Every row gives one point. Each copy is the shape, with its points in the same order, turned, moved and blurred by noise. Say if it was mirrored as well.

Shape (7 x 2):
[[ 0.33  0.29]
 [-0.09 -0.03]
 [-0.39  0.06]
 [-0.17 -0.23]
 [ 0.08 -0.17]
 [ 0.61 -0.06]
 [ 0.05  0.13]]
Copy 1, 7 rows:
[[ 0.26  0.31]
 [-0.04 -0.16]
 [-0.36 -0.11]
 [-0.10 -0.34]
 [ 0.12 -0.22]
 [ 0.67  0.04]
 [ 0.08  0.04]]
Copy 1 is: only turned
Copy 2 (7 x 2):
[[ 0.47  0.01]
 [-0.03 -0.17]
 [-0.18 -0.49]
 [-0.25 -0.09]
 [ 0.01  0.08]
 [ 0.43  0.40]
 [ 0.24 -0.18]]
Copy 2 is: mirrored
Copy 3 (7 x 2):
[[-0.19 -0.38]
 [ 0.07  0.07]
 [-0.03  0.36]
 [ 0.27  0.13]
 [ 0.25 -0.13]
 [ 0.13 -0.67]
 [-0.08 -0.09]]
Copy 3 is: mirrored

Shape (9 x 3):
[[ 0.12  0.21  0.11]
 [-0.14 -0.67 -0.43]
 [ 0.24 -0.25  0.23]
 [ 0.41  0.10  0.07]
 [ 0.14  0.28  0.02]
 [-0.26  0.07 -0.07]
 [-0.48 -0.23 -0.27]
 [-0.17  0.09 -0.23]
 [-0.09  0.22  0.03]]
Copy 1 (9 x 3):
[[ 0.12  0.19  0.05]
 [-0.07 -0.79 -0.24]
 [ 0.36 -0.22  0.25]
 [ 0.48  0.18 -0.03]
 [ 0.15  0.30  0.00]
 [-0.24  0.00  0.05]
 [-0.42 -0.37 -0.08]
 [-0.21  0.06 -0.11]
 [-0.11  0.29  0.03]]
Copy 1 is: only turned
Copy 2 (9 x 3):
[[ 0.08  0.29  0.31]
 [ 0.03 -0.61 -0.30]
 [ 0.26 -0.27  0.38]
 [ 0.38  0.15  0.28]
 [ 0.05  0.31  0.20]
 [-0.35  0.05  0.06]
 [-0.41 -0.33 -0.15]
 [-0.14  0.08 -0.06]
 [-0.15  0.19  0.25]]
Copy 2 is: only turned

Shape (9 x 4):
[[-0.12  0.12  0.05  0.33]
 [-0.02  0.05 -0.07 -0.13]
 [ 0.20  0.04 -0.25  0.21]
 [ 0.08 -0.25  0.55  0.36]
 [-0.51  0.29  0.37 -0.24]
 [-0.03 -0.30 -0.28 -0.17]
 [ 0.34 -0.16  0.14  0.09]
 [-0.18  0.37 -0.30  0.30]
 [-0.18 -0.35 -0.20  0.17]]
Copy 1, 9 rows:
[[-0.06 -0.18  0.17 -0.16]
 [-0.04  0.09 -0.24 -0.20]
 [ 0.04 -0.30 -0.28 -0.24]
 [ 0.49 -0.01  0.29  0.10]
 [-0.37  0.57  0.23 -0.08]
 [ 0.02 -0.01 -0.53  0.07]
 [ 0.43 -0.07 -0.10 -0.17]
 [-0.35 -0.32 -0.04 -0.35]
 [-0.06 -0.25 -0.23  0.23]]
Copy 1 is: mirrored
Copy 2, 9 rows:
[[-0.04 -0.08 -0.12  0.17]
 [ 0.03 -0.04 -0.19 -0.31]
 [ 0.35  0.02 -0.30 -0.01]
 [ 0.15 -0.39  0.43  0.13]
 [-0.63 -0.07  0.03 -0.30]
 [ 0.24 -0.31 -0.41 -0.41]
 [ 0.40 -0.12  0.14 -0.17]
 [-0.08  0.14 -0.46  0.19]
 [ 0.16 -0.48 -0.37 -0.08]]
Copy 2 is: only turned
Copy 3:
[[ 0.08  0.21  0.15  0.44]
 [-0.05  0.03  0.04 -0.03]
 [ 0.11 -0.07 -0.17  0.30]
 [ 0.45 -0.16  0.57  0.26]
 [-0.21  0.47  0.46 -0.18]
 [-0.25 -0.37 -0.07 -0.04]
 [ 0.38 -0.22  0.05  0.05]
 [-0.12  0.27 -0.17  0.49]
 [-0.19 -0.32  0.12  0.36]]
Copy 3 is: only turned

Shape:
[[ 0.05  0.10  0.29 -0.15 -0.22 -0.13]
 [ 0.18  0.38  0.18  0.14 -0.57  0.66]
 [ 0.03  0.08  0.16  0.15 -0.14 -0.12]
 [-0.09 -0.43 -0.17 -0.25  0.03 -0.28]
 [-0.34 -0.16  0.28  0.09  0.10  0.09]
 [ 0.36 -0.13 -0.24 -0.15  0.37 -0.17]
 [ 0.16 -0.36  0.18 -0.09  0.12  0.06]
 [ 0.33  0.36  0.48  0.30 -0.41  0.19]
 [ 0.47 -0.31 -0.22  0.23  0.12 -0.29]
 [-0.39 -0.10  0.00 -0.13  0.17  0.11]]
Copy 1 (10 x 6):
[[ 0.01  0.03  0.37 -0.03 -0.09 -0.08]
 [ 0.10  0.27  0.42  0.32 -0.28  0.77]
 [ 0.02 -0.01  0.17  0.24 -0.13 -0.07]
 [-0.40 -0.11 -0.15 -0.17  0.19 -0.25]
 [ 0.15 -0.40 -0.09  0.00 -0.08  0.07]
 [-0.11  0.21 -0.11  0.13  0.56 -0.25]
 [-0.12 -0.23  0.10  0.06  0.38  0.04]
 [ 0.21  0.09  0.63  0.50 -0.22  0.26]
 [-0.36  0.09 -0.04  0.51  0.40 -0.29]
 [ 0.09 -0.18 -0.27 -0.21  0.00  0.07]]
Copy 1 is: mirrored
Copy 2, 10 rows:
[[-0.05  0.18  0.33 -0.19 -0.11 -0.09]
 [ 0.26  0.12  0.04 -0.72 -0.40  0.55]
 [ 0.07 -0.02  0.08 -0.23 -0.10 -0.20]
 [-0.34 -0.27  0.11  0.34  0.03 -0.15]
 [-0.24 -0.20  0.06 -0.40  0.28 -0.11]
 [ 0.11  0.04 -0.13  0.46  0.21 -0.06]
 [ 0.01 -0.23  0.22  0.06  0.27  0.08]
 [ 0.49  0.18  0.28 -0.62 -0.21  0.05]
 [ 0.39 -0.30 -0.08  0.37  0.01 -0.19]
 [-0.45 -0.13 -0.13 -0.21  0.19  0.00]]
Copy 2 is: mirrored
Copy 3:
[[ 0.01  0.05  0.32 -0.08 -0.07 -0.12]
 [ 0.44  0.03  0.17  0.29 -0.59  0.52]
 [ 0.11 -0.02  0.11  0.13  0.09 -0.13]
 [-0.23 -0.52  0.00 -0.24  0.11 -0.34]
 [-0.28 -0.13  0.05  0.23  0.18  0.20]
 [ 0.23 -0.22 -0.29 -0.39  0.36 -0.18]
 [ 0.05 -0.36  0.15 -0.16  0.34  0.11]
 [ 0.54  0.25  0.43  0.32 -0.12  0.21]
 [ 0.44 -0.41 -0.09 -0.06  0.40 -0.39]
 [-0.37 -0.20 -0.12  0.01  0.07  0.14]]
Copy 3 is: only turned
Copy 4:
[[ 0.10 -0.21  0.06 -0.20 -0.23 -0.26]
 [-0.01 -0.63 -0.28  0.46 -0.57  0.02]
 [ 0.06  0.04  0.03  0.06 -0.22 -0.28]
 [-0.04  0.37  0.05 -0.53 -0.14  0.10]
 [-0.31  0.03  0.35  0.02 -0.11 -0.06]
 [ 0.29  0.29 -0.18 -0.20  0.28  0.12]
 [ 0.14  0.06  0.24 -0.15 -0.03  0.23]
 [ 0.30 -0.44  0.03  0.43 -0.41 -0.32]
 [ 0.47  0.55 -0.07 -0.03 -0.08  0.06]
 [-0.43  0.07  0.07 -0.14  0.03  0.02]]
Copy 4 is: mirrored

Shape:
[[ 0.31 -0.33 -0.06  0.14 -0.28  0.18  0.37  0.01]
 [-0.09  0.41  0.18 -0.16 -0.46 -0.06 -0.21  0.07]
 [-0.20  0.43 -0.15 -0.02 -0.11 -0.39 -0.26 -0.10]
 [ 0.36 -0.09 -0.15  0.16  0.06  0.02  0.32  0.24]
 [ 0.11  0.15  0.18 -0.64  0.33 -0.33 -0.03  0.21]
 [ 0.38 -0.01  0.11 -0.08  0.15 -0.17  0.06 -0.25]
 [ 0.13  0.34  0.36 -0.21  0.27 -0.04 -0.33  0.29]
 [ 0.13  0.03  0.03  0.16 -0.10  0.03  0.54  0.03]
 [-0.05 -0.01 -0.18 -0.11 -0.12 -0.14 -0.40  0.14]
 [ 0.12 -0.14 -0.24  0.20 -0.17  0.40  0.51 -0.20]
 [ 0.00 -0.02  0.60 -0.42  0.60 -0.43 -0.03  0.20]
 [-0.33  0.21  0.26 -0.08 -0.13  0.36 -0.31  0.24]
 [-0.25  0.55  0.07 -0.24 -0.24  0.37 -0.23  0.06]
 [-0.16  0.20  0.20 -0.18 -0.04  0.25 -0.22  0.34]]
Copy 1:
[[ 0.36 -0.21 -0.01  0.04 -0.25  0.33  0.46 -0.17]
 [-0.34 -0.11  0.27 -0.33 -0.32  0.07 -0.10  0.35]
 [-0.43 -0.17 -0.12 -0.07 -0.32 -0.32 -0.12  0.27]
 [ 0.34 -0.29  0.00  0.16  0.08  0.02  0.33  0.06]
 [ 0.28 -0.20 -0.05 -0.51  0.14 -0.38 -0.33  0.28]
 [ 0.23 -0.50 -0.07 -0.12 -0.07 -0.12 -0.03 -0.15]
 [-0.01 -0.19  0.39 -0.07  0.24 -0.28 -0.42  0.28]
 [ 0.12 -0.24 -0.03 -0.07  0.02  0.06  0.60 -0.01]
 [ 0.03 -0.01 -0.08  0.06 -0.30 -0.03 -0.27  0.20]
 [ 0.11 -0.19 -0.25  0.02  0.03  0.50  0.52 -0.21]
 [ 0.35 -0.11  0.18 -0.41  0.25 -0.70 -0.36 -0.02]
 [-0.26  0.24  0.36 -0.17  0.06  0.21 -0.23  0.14]
 [-0.50  0.00  0.13 -0.28  0.08  0.35 -0.18  0.36]
 [-0.16  0.21  0.30 -0.13  0.14  0.11 -0.30  0.22]]
Copy 1 is: mirrored
Copy 2:
[[ 0.30 -0.49 -0.25  0.16 -0.07  0.08  0.00  0.34]
 [ 0.34  0.36  0.14 -0.17 -0.13 -0.32 -0.34  0.21]
 [ 0.11  0.38 -0.05 -0.27 -0.25 -0.35 -0.14 -0.29]
 [ 0.21 -0.13 -0.36  0.15 -0.19  0.12  0.29  0.26]
 [ 0.04  0.37  0.25 -0.49 -0.35  0.32  0.27  0.21]
 [ 0.31 -0.13  0.17 -0.04 -0.20  0.14  0.27 -0.12]
 [ 0.22  0.65  0.28  0.04 -0.27  0.25  0.04  0.12]
 [ 0.10 -0.24 -0.18  0.09  0.08 -0.13  0.23  0.30]
 [ 0.20  0.23 -0.17 -0.17 -0.43  0.10 -0.35 -0.06]
 [ 0.25 -0.44 -0.42  0.12  0.35  0.07  0.03  0.18]
 [-0.29  0.38  0.61 -0.23 -0.41  0.42  0.34  0.14]
 [ 0.10  0.51  0.04  0.07  0.08  0.13 -0.52  0.25]
 [ 0.37  0.57 -0.02 -0.17  0.27 -0.09 -0.43  0.18]
 [ 0.13  0.50  0.02  0.00 -0.05  0.18 -0.30  0.31]]
Copy 2 is: mirrored
